Rows are points. To make a cloud, some directions were put in groups of two or more. Within a group, all points are equally far from the middle, so they leave a hole (a ring in 2 directions, a hollow ball in 3). The other directions are filled evenly. Then the cloud was stretched, turned, moved and blurred a little. Count the holes, and give their numbers of directions, smallest first.

Cloud (21 x 3):
[[ 3.17 -0.04  2.36]
 [ 3.35 -0.46 -0.86]
 [ 1.93  2.08 -2.13]
 [-0.11  2.64 -1.23]
 [-0.40 -1.84  3.42]
 [ 3.43 -1.80  1.43]
 [-0.01  2.31  1.62]
 [-1.20  3.04  0.08]
 [ 1.11 -1.20  2.60]
 [-0.78 -1.43  1.38]
 [ 3.49 -2.19  1.78]
 [ 1.60  0.16 -1.08]
 [ 0.84 -0.70 -2.07]
 [ 2.04  2.53  0.52]
 [ 0.24 -3.29  3.99]
 [-2.31  1.85  2.16]
 [-0.53  0.31  0.99]
 [-2.12 -0.36  0.83]
 [-1.85 -0.17  3.32]
 [ 2.92  3.84  0.98]
 [ 1.47 -2.24  1.39]]
Holes: 0

Cloud:
[[-2.30  2.05  2.24 -0.99]
 [-2.66  1.13 -0.11  0.33]
 [-1.74 -1.45 -1.24 -1.43]
 [ 1.96  4.15  1.17  0.67]
 [-1.31  2.88  1.77  2.05]
 [ 0.13  3.45 -0.41  2.49]
 [-1.11  2.72  2.19  2.57]
 [-0.57  3.04  0.31  2.58]
 [-0.44  1.06  1.59 -3.09]
 [ 1.76  0.08  1.33  2.33]
 [-1.33  2.40  1.65  2.83]
 [-3.09  0.62  1.60 -1.01]
 [-0.17  3.35  2.82  1.39]
 [ 0.45  2.45  3.33 -0.67]
 [-1.39  2.55 -1.03 -2.57]
 [ 1.32  2.20 -1.85  2.91]
 [ 1.24 -1.57  1.38  0.46]
 [ 0.00  3.03  2.02 -2.26]
 [-0.52  3.25  0.66  2.39]
 [ 0.41  1.94  2.22  3.41]
 [ 1.47  4.37  1.54  0.45]
 [-2.44 -0.12 -1.23  0.44]
 [ 1.16  1.03  3.31  0.10]
 [-1.46  2.27  0.80 -2.58]
 [ 0.38 -0.84  1.50  4.04]
 [-1.17  3.41  0.25 -2.02]
 [ 1.21  0.42 -1.04 -3.53]
 [-1.73  0.24  0.40 -2.88]
 [-0.47  1.65 -1.89  2.52]
 [ 0.05  4.54  0.31  0.89]
 [ 1.19  1.08 -1.28  3.16]]
Holes: 1 (3)
